Every row gives one point. Each table stands for the endless flat space through its points: a line for two points, a plane for three, and so on. The two share one point or none. Which?

First (2 x 3)
.46,.41,-.52
.39,.36,-.44
Second (2 x 3)
.43,.11,-.44
.23,.39,-.16
They share: no point

First (3 x 6)
.26,.22,.05,.21,-.10,.57
-.14,.10,-.19,.29,.30,-.11
-.22,.13,-.17,.43,.32,-.12
Second (2 x 6)
.05,.10,-.15,.37,.20,.21
-.19,.28,.03,.25,.08,.00
They share: -.03,.16,-.09,.33,.16,.14

First (2 x 8)
-.32,.03,.45,-.28,-.26,.42,.04,.09
-.32,.06,.37,-.21,-.21,.34,-.01,.03
Second (2 x 8)
-.26,.20,.13,-.01,-.13,.12,-.07,-.05
-.23,.24,.09,.02,-.14,.09,-.05,-.03
They share: -.32,.12,.21,-.07,-.11,.18,-.11,-.09

First (4 x 11)
-.23,.39,.11,-.04,.39,-.19,.12,-.27,-.08,.31,-.13
.07,.05,-.16,.25,.01,-.09,.18,.10,.33,.13,.26
-.05,.48,-.22,.26,.33,-.34,-.18,-.09,.04,.58,.02
.04,.48,.18,.18,.22,-.30,-.22,-.33,-.25,.37,-.11
Second (4 x 11)
.26,.12,.26,-.35,-.12,-.31,.18,.01,.31,.34,.34
-.17,.19,-.08,.19,.19,-.29,-.10,-.12,-.05,.07,-.04
-.06,.35,-.34,.24,.27,.03,.08,.06,.18,.40,.02
-.16,.14,-.34,.01,.06,-.03,-.22,.11,-.09,-.08,-.18
They share: -.05,.27,-.10,.17,.21,-.19,.06,-.06,.13,.31,.08

First (4 x 14)
.00,.27,.16,.05,-.36,.17,-.45,.13,.02,-.10,-.14,.25,-.35,-.29
.12,.11,.22,.11,-.36,.15,-.27,.03,.06,-.02,-.24,.25,-.37,-.17
.04,-.24,.14,-.07,-.24,.17,-.10,-.18,-.19,.20,.04,.38,-.13,.01
.26,.08,.41,.04,-.30,.34,-.09,.09,.03,.00,.03,.28,.00,-.25
Second (3 x 14)
.21,-.23,.31,.02,-.07,.53,-.32,.30,-.04,-.31,-.18,.61,-.08,-.30
.09,.03,.35,-.26,-.33,.45,-.32,.02,-.28,.11,.18,.23,.10,-.40
.04,.08,.25,-.05,-.31,.23,-.11,.09,.04,-.03,.19,.34,-.14,-.22
They share: no point

First (3 x 18)
.22,.13,-.18,.03,-.13,-.23,-.21,-.16,.08,.12,-.24,-.24,-.10,-.23,.02,.03,.10,-.12
.22,-.11,-.23,.03,-.02,-.24,-.21,-.06,.04,.08,-.06,-.32,-.04,-.16,-.04,-.18,.23,-.11
.19,.61,-.12,.09,-.25,-.17,-.33,-.31,.26,.18,-.51,-.24,-.22,-.41,.11,.42,-.05,-.12
Second (5 x 18)
.30,.54,-.41,.32,.13,-.25,-.29,-.20,.10,.34,-.32,-.45,-.15,.17,-.05,.02,-.50,-.51
.53,.42,.11,-.47,-.55,.33,-.51,-.27,-.01,.02,-.93,-.49,-.09,-.36,.54,.63,.22,.08
.07,.24,-.17,-.31,-.19,.15,-.57,-.19,.31,.38,-.87,-.33,-.49,-.28,.18,.35,.00,-.14
.71,.74,-.11,.15,-.35,-.21,-.23,-.39,-.33,-.10,-.47,-.39,.37,.08,.32,.23,-.08,-.36
.08,.11,.14,-.06,-.40,-.16,-.30,-.39,.13,-.17,-.49,-.04,-.10,-.63,.11,.21,.44,.20
They share: no point

First (3 x 24)
-.15,.54,.46,.24,.20,-.02,.10,.47,-.16,-.01,-.14,-.08,-.13,.09,.23,-.19,-.01,-.23,.18,-.22,.29,.01,-.33,.30
-.02,.46,.25,.06,.02,-.05,-.03,.41,-.02,-.07,-.24,-.18,-.34,.27,.16,-.37,.14,-.09,.33,-.40,.20,-.12,-.29,.29
-.20,.10,.55,.42,.38,-.35,.39,.17,.10,-.07,.00,-.30,-.04,.03,.34,.11,.32,.03,.03,-.04,.26,-.18,-.05,-.13
Second (2 x 24)
-.07,.35,.54,.00,.17,-.16,.31,.02,.37,-.22,.04,.02,-.14,.52,.18,.03,.50,.25,.31,-.23,.10,-.04,-.08,.09
-.07,.21,.40,.10,.19,-.20,.17,.16,.23,-.10,-.06,-.16,-.22,.34,.24,-.11,.38,.07,.21,-.31,.16,-.12,-.10,.03
They share: no point
